Each row is a point. The points of each table are mixes of a few directions, plus a little noise. How many directions does each table use, and how many do they share? Where both have some left over, give the other angles between the two spaces (their principal angles), to ten degrees, smallest first.
In the rows, 128 means zero.

First (5 x 3):
[[ 54 113 110]
 [150 201 184]
 [117  64  81]
 [136 138 136]
 [182 123 129]]
Second (7 x 3):
[[202 158 156]
 [200 156 157]
 [119 125 125]
 [ 60 101 102]
 [137 133 132]
 [151 137 139]
 [ 26  86  89]]
Directions: first 2, second 1, shared 1

First (7 x 4):
[[142 150 127 123]
 [191 230 126 102]
 [176 205 126 108]
 [124 122 128 129]
 [ 67  27 131 154]
 [108  96 129 136]
 [ 90  65 130 144]]
Second, 6 rows:
[[ 56 135 140 225]
 [ 72  88 135 179]
 [156 138 125  97]
 [166 148 124  88]
 [154  75 119  64]
 [162 184 128 113]]
Directions: first 1, second 2, shared 1

First:
[[132 109 114 134 135 128]
 [119 176 164 111 110 125]
 [132  98 105 138 139 129]
 [134  92 102 141 142 131]
 [151   7  38 173 174 136]
 [119 177 165 110 109 125]
 [113 210 190  99  96 121]
 [123 154 146 118 119 127]]
Second (8 x 6):
[[ 80  33  49 167 154 110]
 [172 213 200  91 105 144]
 [123 118 120 132 132 126]
 [124 122 124 131 129 127]
 [105  81  89 149 141 118]
 [164 197 186  99 109 141]
 [119 108 112 136 133 124]
 [138 149 146 119 123 132]]
Directions: first 1, second 1, shared 0; angles 30

First, 9 rows:
[[156 121 145 124 118 172 112 103]
 [ 87 139 101 133 142  59 153 166]
 [ 96 137 108 132 138  78 146 158]
 [164 119 151 122 117 185 108  96]
 [129 127 127 127 127 128 128 129]
 [146 124 140 126 122 157 118 112]
 [165 118 152 124 115 189 107  94]
 [127 128 128 128 129 127 128 129]
 [ 84 139 100 133 143  56 153 168]]
Second:
[[ 85 125 109 140  97  97 136 135]
 [147 126 139 124 134 149 121 119]
 [130 116 135 136  84 163 112  98]
 [114 132 120 129 135 106 137 142]
 [145 122 139 127 115 159 116 108]
 [170 157 134  99 249  92 152 181]
 [112 134 118 128 139  97 140 148]
 [147 127 137 123 133 148 122 120]
 [103 114 123 143  65 142 117 104]]
Directions: first 1, second 2, shared 1

First (7 x 9):
[[129 127 128 128 128 128 129 128 127]
 [122  70  48 137 113  83 139  87 186]
 [131 147 153 126 132 141 125 140 109]
 [135 183 198 122 142 168 116 163  73]
 [126 112 105 129 124 116 132 117 147]
 [138 213 242 117 151 190 113 186  40]
 [118  46  19 138 106  70 144  73 211]]
Second:
[[106  83 108  62 176 114  59 187 163]
 [170 189 178 168  80 144 214  98  87]
 [140  79 134 118 128 130 121 130 181]
 [144 191 189 166 111 161 164 114  73]
 [145 102  79 114 102 153  84 149 111]
 [ 91 112  72  66 176  40 139 147 177]
 [123 186 138 186 107 115 197  70  95]
 [105  84 123 144 146 167  48 131 140]]
Directions: first 1, second 5, shared 1

First:
[[ 76 115 162 122 128 105 129  94 114 138 125]
 [125 126 139 109 128 100 143 106 189  85 100]
 [144 127  88 156 130 176  91 145  76 153 148]
 [124 119 135 152 145 103 132 153  96 105 160]
 [ 94 130 174 110 120 103 154 116 117 165 130]
 [ 96 121 124 124 118 160  97  88 107 171 113]
 [125 126  87 149 120 202  75 124  57 199 137]
 [184 151 126 103 121 110 173 156 201  97 111]
 [183 137 116 128 142  89 162 166 194  40 127]]
Second, 11 rows:
[[ 95  79 133 126 181 141 184 132 121 107 108]
 [173 135 146 123 122 118 105 190 111 121  54]
 [152 143 145 151 131 101 103 138 132 140 104]
 [139 145 144 128 130 116  71 157  91  55 191]
 [167 164 123  88  84 180  89 149 110 130 134]
 [107 122 112 143 117 100 151  95 166 184 106]
 [122 128 119 114 131 175 147 101 127 134 153]
 [116 109 182 185 249 125 108  95 126 126 150]
 [119 134 107 128  96 125 146 104 146 151 137]
 [129 127 100 116  73 133 177 136 106  62 161]
 [ 89 124  96 110  92  93 125 111 172 200 109]]
Directions: first 4, second 6, shared 1; angles 50, 60, 90

First, 9 rows:
[[135 143 106 133 143 117 104  64 114 140 165 141]
 [130 129 126 128 131 126 126 122 127 130 132 129]
 [137 144 103 133 145 115  98  51 110 147 173 143]
 [128 127 128 127 127 129 128 133 129 128 125 127]
 [113 101 166 123 103 148 174 249 155 101  58 104]
 [128 127 129 128 127 129 130 134 130 126 126 127]
 [129 130 126 128 130 127 125 118 125 129 134 130]
 [115 101 165 122 103 148 172 243 155 100  61 105]
 [138 148  98 132 148 114  93  37 108 149 179 145]]
Second:
[[115  81  93 159 135 130 137 131 124 156 115 117]
 [167 104 142 165 130 111 153  80 120  73  94 111]
 [119 182 178 100 136 133 123 129 120  84 156 114]
 [140 105 104 128 117 125 123 128 140 160 116 156]
 [104 123 160  82 145 139 112 155 117 147 163 172]
 [136 204  53 139  71 145 133 156 183 196 125 114]
 [120  96 118 151 134 136 150 130 125 149 131 138]
 [125 124 171  98 159 107  92 110  98  60 126 106]]
Directions: first 1, second 5, shared 0; angles 80
